Each row is a point. The points of each table are mixes of a few directions, plus a little noise. How many directions does each table use, and how many do they share? Where both have some left over, give the other angles between the two spaces (their principal angles), to ten degrees, smallest first.
In the rows, 128 means zero.

First:
[[131 149]
 [126 115]
 [121  81]
 [136 191]
 [126 107]]
Second, 4 rows:
[[177 173]
 [117 118]
 [106 108]
 [113 113]]
Directions: first 1, second 1, shared 0; angles 40

First (6 x 4):
[[139 129 138 137]
 [ 73 123  76  82]
 [142 129 141 140]
 [105 126 106 108]
 [127 128 127 127]
 [182 133 180 173]]
Second, 6 rows:
[[104 104 150 133]
 [107 119 125 158]
 [164 110 126  90]
 [115  87 111 167]
 [123 176 159  93]
 [154 171  98 127]]
Directions: first 1, second 3, shared 0; angles 90

First, 9 rows:
[[105 161 114 105 141 126 129 109]
 [ 84 129 142 139 115  96 128 114]
 [157 173  77  78  85 213 131 133]
 [143 123 135 133 161 113 118 116]
 [143 145 114 131 127 157 119  91]
 [118 112 153 114  99  65  99 139]
 [116 117 130 163 132 150 149 122]
 [122  92 135 166 139 154 174 181]
 [163  99 152 123 155  77 103 146]]
Second:
[[138  91 113  88 139 159 129  95]
 [153 131 118 105 114 145 132 115]
 [104 128 145 189 116 108  92 154]
 [125 124  92  24 156 153 129 113]
 [125 124 135 126 151 120 168 117]
 [120 141 143 174 117 109 120 147]
 [131 158 149 190 103 102 127 154]]
Directions: first 5, second 4, shared 2; angles 60, 80

First (11 x 11):
[[118 105 138 148 108 107 120 110 140 134 167]
 [119 108 137 144 111 110 121 113 138 133 161]
 [108  83 148 167  88  87 111  92 151 140 205]
 [131 135 125 122 134 134 130 133 125 126 116]
 [126 124 130 131 125 124 127 125 130 129 134]
 [115  99 141 154 102 101 117 105 143 136 179]
 [155 187 102  77 180 182 150 175  98 112  27]
 [147 169 110  93 165 166 143 161 107 117  58]
 [112  94 143 157  98  97 115 101 145 137 187]
 [143 161 113  99 158 158 140 154 111 119  71]
 [135 143 122 116 141 141 133 139 121 124 103]]
Second:
[[128 120 150 143 126 143 141 108 122 147 109]
 [126 131 112 114 137 112 118 143 132 116 142]
 [112  97 137 120 193 103 126 106 128 159 115]
 [138 152 111 127  88 136 122 152 131  99 147]
 [131 112 184 170 105 174 163  78 112 170  80]
 [133 159  69  91 118  93  93 189 143  71 182]
 [131 148  87 101 123 103 104 169 139  89 166]
 [139 143 149 154  70 168 148 118 120 127 115]
 [126 112 163 152 128 151 149  93 118 160  96]
 [107  91 123 104 224  81 114 115 134 155 123]
 [136 143 125 135  95 142 130 136 127 114 133]]
Directions: first 1, second 2, shared 0; angles 90

First (11 x 18):
[[128 118 121 176 129 111 161 153 148 101 165 109 138 102 180 152 142 154]
 [112 128 119  44 121 161 111  70  71 159  97 149 110 129  29 120 117 111]
 [148  71 116 163 178 159 100  97 145 161 149 175 166 128 145  88  76 112]
 [127 156 142 140 111 104 139 163 144 107 122 105 118 138 155 141 152 136]
 [124 179 151 143  95  87 146 186 151  96 113  86 109 146 166 150 167 140]
 [141 101 125 135 156 149 101 107 134 154 128 160 147 137 126  99  95 110]
 [120 136 126  77 119 144 115 101  97 145 103 136 114 136  69 120 125 117]
 [132 115 126 124 138 139 117 114 125 140 126 142 134 129 118 117 115 121]
 [114 107 106 109 129 144 148  95  97 129 147 130 127  92  94 146 126 140]
 [137 114 132 140 144 136 109 122 139 140 127 145 141 140 138 107 108 116]
 [121 183 149 159  88  74 165 201 157  77 127  69 106 135 187 168 181 154]]
Second, 10 rows:
[[117  86  85 127 136 127 155 109 116 161 132 137 148 116 144 109  90 120]
 [135 134 140 150 131 123 124 143 145 114 137 124 129 129 146 134 138 134]
 [ 86 148  68 117  65  37 225 194 129 155  77  60 123 156 222 115 114 118]
 [137 118 135 124 144 148 104 109 125 136 130 148 133 129 107 118 119 122]
 [132 124 136 129 136 145 119 114 122 116 145 136 126 112 106 141 137 138]
 [141 134 155 104 144 163  79  99 118 131 120 157 122 137  71 120 129 118]
 [141  95 132 139 162 169 102  88 121 128 162 162 141 102  96 130 118 134]
 [139 141 155 103 137 156  84 106 119 129 116 150 118 140  76 122 133 118]
 [152 168 180 194 128 102 111 191 186  75 143 106 124 145 189 147 171 145]
 [100 132  94  95  98 108 177 127  99 134 118 101 116 113 121 143 132 135]]
Directions: first 3, second 4, shared 3

First (9 x 24):
[[117 136 113 136 154 128 179 173 144 135 123 132 121 117 111 123 159 134
  125 148  97 144 101 118]
 [140 152 135 135 113 113 142 146  53  54 114 189 138 144 158 162  68 140
  111 135 135 107 137 164]
 [138 148 154  75 112 174  49  62 137 158 116  71  85 129 100 156 162  79
  144  77 124 128 158 110]
 [108 105 120 140 120 103 126 152 161 133 142 129 144 121 147  89 117 143
  141 110 156 111 155 123]
 [115  99 117 184 167  87 151 155 111 118 129 181 138 131 127 140  94 170
  141 133 139 113 166 142]
 [108 117 122 147 133 101 139 173 136 114 132 156 132 122 141 117 111 148
  144 110 143 105 170 133]
 [121 158 128 109 116 131 148 175 116  93 116 139 116 124 136 134 134 119
  124 116 114 119 136 129]
 [163 133 140 109 114 161 108  46 109 148 132 100 142 141 124 142 128 109
  100 166 122 159  60 135]
 [141 106 126 112 127 154 112  67 187 202 147  60 139 123 105  96 173 110
  121 157 121 167  63 102]]
Second:
[[ 99 107 120 135 136 102 142 159 115 106 116 143 131  91 152 115 129 144
  131  79 172  92 156 132]
 [134 131 128 114 151 141 145 114 104 129 104 121 116  95 110 166 164 126
  116 118 125 126 115 127]
 [142 119 121 159 130 104 134 146 146 134 156 150 138 160 136 124  98 143
  129 183 127 139 149 136]
 [137 112 118 134 137 110 132 112 132 163 160 126 110 156 151 129 126 111
   94 198 171 161 127 140]
 [171 163 150 103 106 160 107 119 156 105 109 103 157 106  79 176 157 145
  167 103  52  96 149 105]
 [150 159 137 112 100 138 102 130 158 148 161 110 105 185 133 127 114  95
  124 185 112 159 146 124]
 [172 152 139 123 131 175 115  70 135 140 116 102 149 136  70 162 144 130
  138 155  44 152  69 116]
 [ 75 107 113 148 155 109 160 157  85 110 108 165 115 110 154  93 111 137
  115  83 165 122 111 143]
 [134 157 132 116 107 136 111 143 146 135 144 125 103 173 131 120 113  99
  128 159 107 150 140 126]
 [ 72  78 121 135 130 105 132 130 104 108 103 135 159  60 163  71 127 157
  131  22 202  79 118 132]]
Directions: first 5, second 6, shared 3; angles 70, 90
